Each row is a point. Examples show where two turns around zero, p and q, send a point. Write where each new point lands after one turn and then the other. Backwards means that the second turn is done in reverse. Each puzzle has new turns, and all numbers are rounded.

Turn p:
[  1 -10 -14] -> [ -8  -9 -12]
[-15 -30 -15] -> [  7 -18 -31]
[ 11 -13  13] -> [  2  18 -11]
[23 -6 -7] -> [-21  10  -8]
[-50  19  -9] -> [ 30 -41  20]
[30 39 32] -> [-10  39  43]
Turn q:
[ 21  33 -22] -> [14 -7 42]
[17 20 15] -> [-7 20 22]
[-39 -32  11] -> [  4   1 -51]
[  1 -21  -4] -> [-11 -14 -12]
Where do these land?
p, then q backwards: [ 5 40  7] -> [32 26 -3]
p, then q: [ -6  18 -39] -> [-10  -4 -42]
q, then p: [-15 -34   9] -> [-11 -35 -12]
q, then p: [-21 -14  19] -> [-18 -25   8]
q, then p backwards: [  4 -36   0] -> [  8 -15 -32]
p, then q: [33 26  4] -> [ 20  36 -11]

Turn p:
[ 4 17 26  1] -> [-3  9 -2 30]
[ -8 -21 -31  33] -> [  4  -5  36 -35]
[ 26  12 -24 -35] -> [ 17  18 -41 -18]
[ -8 -21  25  19] -> [-29  -9  22  10]
[-38  -8  18 -36] -> [ -7 -47 -25  16]
[ 24  20 -13  16] -> [17 32  8 -3]
Turn q:
[-21  11 -16  40] -> [-13  30 -20 -31]
[  6 -15  25  -2] -> [22  1 20  4]
[-10 -18 -14 -46] -> [ -2 -10 -11  50]
[47  3 17 19] -> [ 22 -31  16 -34]
[-22  19 -12 -11] -> [-30   9  -5  11]
Where do these land?
q, then p: [ -6  23 -39  26] -> [ 31 -31 -19 -21]
p, then q: [-8 21 21 10] -> [ 10   9   4 -29]
q, then p backwards: [-10 -36  11   4] -> [ 7 37 -9  4]
q, then p: [ -2  42   3 -35] -> [-17 -42  28  15]
p, then q: [-35 -26  -3  26] -> [34 16 26 22]
q, then p: [22 -3 13 -9] -> [-27   5   0  -2]
p, then q: [ 39 -22  -6 -22] -> [-42   1 -17  22]

Turn p:
[-15  10 -20  16] -> [  7  18 -25   2]
[21 -2 42 10] -> [  3 -24  22 -35]
[ -9  17 -35  -9] -> [-15  28 -17  20]
[  5 -16  -8  26] -> [  8 -18 -25  -4]
[ 10   6  -2 -67] -> [-34  11  46  34]
[-12 -16  23  24] -> [ 32 -16  -1 -16]
Turn q:
[ -4 -10  24  15] -> [  2 -15 -12  23]
[-15   6   4 -36] -> [-12  -6  37  -2]
[  9 -10   8 -38] -> [11  8 38 10]
[ -3   0 -57  36] -> [ 11   3 -39 -54]
[13 13 21 24] -> [-11   9 -25  23]
Where do these land?
q, then p: [-37 -16 -36  24] -> [-15 -21  14  51]
q, then p: [48 17 13 -1] -> [-11  34 -19 -34]
p, then q: [-33  -1  10   9] -> [ 1 34 -5  9]
q, then p backwards: [ 40 -17  12   7] -> [-43  -4 -16  -2]
p, then q: [  2  24 -17 -11] -> [-28  -7  -3 -11]
p, then q backwards: [-21  -7  17 -28] -> [ 12 -15  13 -32]

Turn p:
[ 10   6 -40  27  -5  -5] -> [  9 -16   9   2  -1 -46]
[-46   1  53   4 -16 -16] -> [-17 -20 -20  -1 -42  51]
[ 18 -24 -23   1  -7   2] -> [ -2  10   3  25  12 -24]
[-17 -11  46  11 -17   7] -> [ -9 -17 -32  12 -10  36]
[ -1   3 -47 -21  10  19] -> [-20  24  17 -18  17 -35]
[ 20 -10 -44 -14  26 -20] -> [ 17  34  32   5   1 -34]
[-11   0  52  17  20  14] -> [ 17  -2 -43 -13  -7  37]
[ 11   6 -26  -5  17  -3] -> [ 10  14  16 -10   6 -22]
[ 15  29  29 -19 -28   1] -> [ -5 -28  18  -3  23  38]
Turn q:
[ 18   8   1 -11  28  -3] -> [-12  -2  17 -14  -6  25]
[ 59 -14   3  -8   9   5] -> [16 -6 44 14  7 37]
[-10 -10 -12 -20  -8 -24] -> [ 23  -7 -14 -13 -21   0]
[ 37 -17  -6  30  16  -5] -> [ -3 -37  26  18  15  17]
[ -2 -12  37 -19  30 -10] -> [-17   5  30  -7 -40  -3]
[-43  34 -24  11 -25  28] -> [-13  26 -54  -4  31 -19]
[ -4 -33 -30  35 -30  32] -> [ 13 -12 -30  57  26  -4]
[-24  12   7 -24  -2 -24] -> [  6   9 -10 -32 -22 -14]
[-30  31  25   6 -17   2] -> [-13  24  -7 -18  10 -40]
Where do these land?
q, then p backwards: [-19  20  11  25 -27 -33] -> [  9  22 -37  29   7  23]
q, then p: [-25   2  -9  10 -15  29] -> [ 11  -7   9 -19 -18 -31]
q, then p: [  5  -5  -3  20 -29  14] -> [ 35   3  -4  -2  -8 -13]
q, then p backwards: [ 14   2  40 -45  34   7] -> [-34   4  -6 -46  16 -39]
p, then q: [-15 -39 -21 -31  10 -22] -> [-11  11  -3 -27  33 -41]
p, then q backwards: [ 52  33 -24   5  18  18] -> [ 27  32   5  21 -48 -23]
p, then q: [-12 -14   5  15   8 -11] -> [18 -3 -7  2 19 -3]

Turn p:
[-23  -5   6   1   1  11  -1   3] -> [ -8  -9   3  -8 -11  17   2  -9]
[-18  29  -3 -27  32  16 -21 -27] -> [ -4 -20  34  32  23  21  -5 -28]
[-4  2 -4  0 19 21 32 -9] -> [ 12  17  -5   3  -7  11 -13 -34]
[ -1 -41   1  -9  31  -4 -28 -21] -> [-16 -21 -32  33  12  14  27  -9]
[  7   7 -20   4 -41 -24  21  23] -> [  7   7   0 -43   0 -39  -8  15]
[  4   1   5   9   5   6   4 -21] -> [  9   4  -9   9   8  14 -11   0]
[ 12 -26  36 -21 -11 -12 -27  -1] -> [ 12 -31  -9  19 -14   0  30  30]
[ -5  23  -6  20 -11  -7   6   4] -> [ -7  10  10 -16   4  -3 -24  10]
[ 14   8 -21  16 -16  15   8  18] -> [  0  33   7 -24   6  -6   4   4]
[ 14   3   6   8  -8 -21   7  31] -> [ -7  11   0  -6 -20 -29  -2  20]
Turn q:
[ 11 -34  14  19  -6  -8 -33   7] -> [ 29  15   7 -17  16 -16  21  26]
[-20   8 -26 -10   5 -23   6  21] -> [ 14  -9   7  30 -18   6  11 -23]
[-20   2  -2   3 -15  13   1  32] -> [ -3  -3  -8  13 -28   8  21  17]
[-47  -2   9  -8  -5   0   0  23] -> [  4  -1  -5  43 -21   2   5  23]
[ -2  -1   1   6   2  16 -43 -33] -> [  6  37  14 -13  22  22 -14  17]
[-18  -1  10  -6 -15 -14  33 -12] -> [-11  -9   2  15 -18 -27 -24  -2]
[ 24  12  -2 -36 -12   6   0 -11] -> [-36  16   3  -4  12  -5   7 -23]
[  8 -28   2  -5  10   8  25  -4] -> [  4  -1 -32  -6   3 -21  -9  -7]
[ 24   8  -4  29   2   5  -6 -19] -> [  6  -4  11 -38   7  11 -12   0]
[ 22   3 -11  -6  21  20  -6 -13] -> [ -5   8 -15 -18  21  19  -4 -16]
[ 18  34   9  14  15 -23  23  10] -> [ -8 -51  16  -7   5   2  -3 -14]
Where do these land?
q, then p backwards: [ 25  -2 -18  -4   5   5  19  16] -> [-18 -29 -13 -13   1   3  11   3]
p, then q: [ -9  18  -8 -17  -2 -13   0  20] -> [  2  -1  13  16  11 -25  -5  12]
q, then p: [ -4  16   4  14   3  13 -18  -2] -> [  2   9  15   0 -16  11  16  -6]
p, then q: [-15 -18   4  -2 -10  14 -12  16] -> [-18   5 -19   9 -18 -12  -5  -2]
p, then q: [-14   4  -8  17   4 -16  14   8] -> [ 4 20 17 19  0  6  2  0]
q, then p: [-13 -16   7  -8   1  35  -6 -97] -> [-47 -19  77  33  35   9   9  17]
p, then q backwards: [ 11  11   9   5 -21 -11  17   0] -> [ -8 -19   5  23  -5  -3   2 -13]
q, then p: [ 11 -14  -7   0   2 -17 -23  17] -> [ 21  15  -8  14 -10 -13 -15  -6]
q, then p: [  7   1  17  -4  17 -10   9  23] -> [ -9   6 -31   0  -6  -6   2 -13]

Turn p:
[ 27 -14  -1  29 -28 -12  15  25 -10] -> [-16  -7  -4 -24  11 -11  30  21 -35]
[ 30 -33 -19  -5  13  10  35   9  11] -> [ 18  -5  -6 -36   2  -9   9  43  18]
[-26 -24 -11  25   0  16  -9 -39  -1] -> [ 21  13 -27 -17   9  29 -29 -17 -13]
[ 37 -18 -22  10  35   3 -43  11  25] -> [ 41 -16  17  25  17  30   6  45  -5]
[ -3  19  14   1 -14  -2  24 -42 -21] -> [ -1 -15 -26 -14   0 -20  -3 -45   5]
[-34  35  39 -29  23 -17  14  20  -5] -> [-26  32  12  36  -5 -36   3 -23  34]
[ 20  -5   3  -8 -41  19 -15  34 -15] -> [-44 -23  23 -15   3  20  15  13 -12]
[ 26 -27 -21 -29 -15 -33  19  16  20] -> [  9 -14  32 -27 -15 -35  -7  38  -9]
[ -9   8  22  29  18  18 -23   5  30] -> [ -4  10 -27  42  14  20  -9  16  -3]
[  7  34 -29  -8 -37  -8  15 -34  12] -> [  6 -37 -14 -10 -49 -13  -8 -22 -15]
[-40   1  46  -7  15   8  -6 -14 -39] -> [-20  30  -1   7  35   2 -11 -50  24]
[-34  23 -19  -8  29  -1 -25   7  -6] -> [ 15  29  18  30 -20  23   3 -19  11]
Turn q:
[-52  13   4 -29  11 -10 -16  53 -17] -> [-36  33   2 -32  22 -12 -55  -5 -15]
[ 25  20  10  13 -25  -8  21  12   7] -> [-12 -24   4  18 -26  15  -1  16 -21]
[ 44  -5  13  28   2  19 -10   7   2] -> [  3 -24  -3  11 -28 -32  28  -2 -12]
[ -1 -29  11  22   3 -31  -8 -55  -2] -> [28 -1 15 19 30 -4 32 35 32]
[ 41  17 -16  21   7   6  14  14 -14] -> [  6 -28 -30  24 -24 -13  -6  -4 -15]
[  2 -48 -23   4  -3 -16   8 -38  -2] -> [ 42  -1 -12  -4  33  15  32  15  10]
[-55  17   7 -18   3  -5   7  24  13] -> [-15  28  21 -28   1  16 -45   1   3]
[-40   2  20 -36  17  23  16  17 -15] -> [-30  42 -16 -35  -8   7 -19  -5  16]
[-10 -32 -20  27  10  -4  -4 -48  31] -> [61 -3 22 -2 13  5 23  3 27]
[ 16  20 -12  11 -17  16 -12 -20 -17] -> [  3   6  -3  41  -6  -1  13 -18  -6]
[-22  25   7 -55  28  -6  -6  24   8] -> [-44   1  -2 -30  14   7 -38 -25  22]
[ 52   0  -2  10 -35  15 -10   9   7] -> [ -6 -30   2  19 -18  -2  35 -13 -38]
Where do these land?
p, then q: [ -7  -4   7  11  28 -23 -10  17 -17] -> [ -8 -14  -8  18 -25  -8 -16  15  21]
p, then q: [-34 -30  32 -12 -27  38  28 -13 -12] -> [ -3  22  26 -15  34  13 -23 -49  28]
q, then p backwards: [ 13 -17  31 -38 -30 -31   1 -31  -5] -> [ 28  -4  20  11   4  38 -15  47 -21]
q, then p: [ 18   6  38  28  30   6 -34  -2   4] -> [ -4  16   5   7   6 -51 -19   7 -36]
q, then p backwards: [-33  43 -29  -3 -24  -3   1  34  30] -> [-38 -20 -13 -17 -32  -9 -50 -24   4]
q, then p backwards: [ 32   5 -35 -21  13 -17 -16  40  18] -> [ 23  -2  19   2 -43  -4 -10 -49 -10]
p, then q: [  5 -15 -25  10 -16   4 -19 -33 -19] -> [ -9   9 -27   2   6  -4  39 -21  12]
p, then q: [  3   4  29   9  20 -13  18   5   0] -> [ 15 -22   0   5   5   0 -29  12  11]
q, then p: [ -7 -18 -24  16 -39  24  31  -5  27] -> [-28 -44 -10 -30   9  11  25  -6  21]
p, then q: [ 34  43 -22  12  22  -8 -22  20 -22] -> [ 20  -5 -24  -1 -46  15  21  42  -3]
q, then p: [-24 -17  -2 -11  24  24  23 -33  -4] -> [  2 -33 -12  15 -40  -4  -4  21  15]
